Rows are points. Each copy is the shape, with its points in the same order, turned, moved and blurred by noise. Say if it was mirrored as well.

Shape (8 x 3)
[[-1.79, +0.18, -2.82],
[+1.12, +2.04, -0.29],
[+6.25, +0.42, +1.08],
[-1.04, +0.33, -2.10],
[-2.20, -2.05, +2.66],
[-0.70, +0.20, -0.32],
[+0.14, -0.39, -1.09],
[-2.08, +1.39, -2.89]]
Copy 1 (8 x 3)
[[-1.80, -3.06, +0.06],
[-1.44, +1.11, +0.49],
[+1.68, +3.92, +4.35],
[-1.47, -2.04, +0.05],
[+3.00, -1.26, -2.88],
[-0.36, -1.07, -0.51],
[+0.04, -1.24, +0.77],
[-3.01, -2.54, -0.46]]
Copy 1 is: mirrored
Copy 2 (8 x 3)
[[+2.67, -1.23, -3.09],
[-1.18, +0.00, -1.29],
[-3.83, -1.82, +3.26],
[+1.84, -0.90, -2.31],
[+3.44, +2.95, +1.17],
[+1.43, +0.37, -1.09],
[+1.44, -0.89, -0.70],
[+1.95, -0.89, -4.00]]
Copy 2 is: mirrored
Copy 3 (8 x 3)
[[-2.39, -2.75, +0.54],
[-0.82, +1.18, -0.66],
[+0.52, +5.46, +2.49],
[-1.95, -1.97, +0.30],
[+3.52, -2.87, +0.82],
[-0.04, -1.01, +0.33],
[-0.75, -0.97, +1.46],
[-2.86, -2.56, -0.69]]
Copy 3 is: mirrored
Copy 4 (8 x 3)
[[+2.99, +2.62, -1.16],
[-0.98, +2.98, +0.96],
[-2.41, +1.24, +5.90],
[+1.89, +2.56, -0.73],
[-0.11, -2.53, -2.21],
[+0.76, +1.12, -0.38],
[+1.47, +1.29, +0.51],
[+2.48, +3.27, -1.72]]
Copy 4 is: only turned

Shape (12 x 6)
[[-0.26, -0.04, +2.44, -1.34, +1.19, -2.31],
[-1.37, -0.74, -1.07, -1.25, +1.33, -2.07],
[-1.91, -1.21, +0.36, +2.54, +0.05, -2.62],
[+1.92, +0.51, -1.01, -2.17, +1.37, -0.39],
[-1.76, +1.27, -0.03, +1.36, +1.95, -1.24],
[+5.52, +0.06, -0.65, -1.45, +2.02, -1.29],
[+0.91, -0.45, -0.98, -2.34, +1.30, -3.11],
[-1.60, +1.04, +0.26, -1.46, +1.49, -1.53],
[-0.36, -1.25, -0.90, -1.64, -1.64, -0.28],
[-1.77, -0.67, +3.54, -0.33, +0.94, +3.02],
[-1.77, -0.46, -0.58, +0.33, -7.46, +1.60],
[-1.30, +1.20, +6.46, +0.29, +1.64, -2.69]]
Copy 1 (12 x 6)
[[+0.34, +2.78, +0.35, -1.04, +1.17, -1.39],
[-1.92, +2.92, +0.13, -1.09, -0.37, +0.58],
[-2.83, +1.16, -2.31, +0.16, +0.62, -2.04],
[-0.86, +1.57, +2.69, -0.84, +1.43, +1.85],
[-2.24, +2.40, +0.60, +1.63, -0.31, -1.28],
[+0.41, +1.96, +2.49, +0.08, +5.05, +3.21],
[-1.42, +3.47, +0.90, -1.66, +1.67, +1.09],
[-1.13, +2.98, +1.47, -0.45, -0.23, -1.09],
[-1.59, -0.34, +1.02, -2.84, +0.06, +0.26],
[+2.67, -0.48, +1.48, +0.64, -2.55, -2.21],
[-3.28, -5.98, +1.43, -3.69, -0.33, -2.78],
[+2.91, +3.68, -0.36, +0.37, +1.04, -5.33]]
Copy 1 is: mirrored
Copy 2 (12 x 6)
[[+0.87, +0.40, +3.95, -1.15, +0.15, +0.59],
[+2.15, -1.00, +1.40, -2.73, +1.18, -0.12],
[+1.65, +3.08, +0.50, -2.33, +1.90, -0.14],
[-0.11, -2.90, +1.36, -0.85, -0.61, -1.10],
[+2.74, +1.40, +0.56, -2.09, -1.09, -0.53],
[-2.06, -2.80, +2.40, +0.66, -0.22, -3.83],
[+0.41, -2.15, +2.81, -2.63, +1.10, -1.31],
[+2.12, -0.63, +2.08, -2.48, -0.80, +0.66],
[-0.44, -1.51, +0.07, -1.88, +1.65, +1.73],
[+2.20, +0.69, +0.89, +2.40, -0.82, +3.60],
[-3.54, +1.05, -3.54, -2.84, +1.47, +5.54],
[+1.44, +3.82, +5.97, -0.13, -1.53, +1.78]]
Copy 2 is: only turned
Copy 3 (12 x 6)
[[+1.65, -1.24, +2.94, -1.12, -0.61, +0.95],
[-0.60, -3.31, +3.21, -1.11, +0.61, -0.70],
[-0.27, -3.42, +1.58, +0.08, -2.85, -2.41],
[+0.60, -0.39, +1.67, -1.92, +3.13, -1.27],
[-1.50, -2.18, +0.76, -1.93, -1.40, -0.96],
[+3.80, +0.19, +1.27, -3.35, +3.58, -2.66],
[+1.07, -1.82, +4.06, -1.72, +1.63, -1.97],
[-1.07, -1.74, +2.72, -1.39, +0.14, +0.43],
[-0.02, -1.61, +2.76, +1.73, +1.76, -1.38],
[+0.16, -1.31, -1.23, +1.30, +0.23, +3.20],
[-1.66, +1.11, +1.22, +7.21, -0.03, -2.88],
[+2.24, -0.30, +1.67, -1.93, -4.45, +3.11]]
Copy 3 is: mirrored
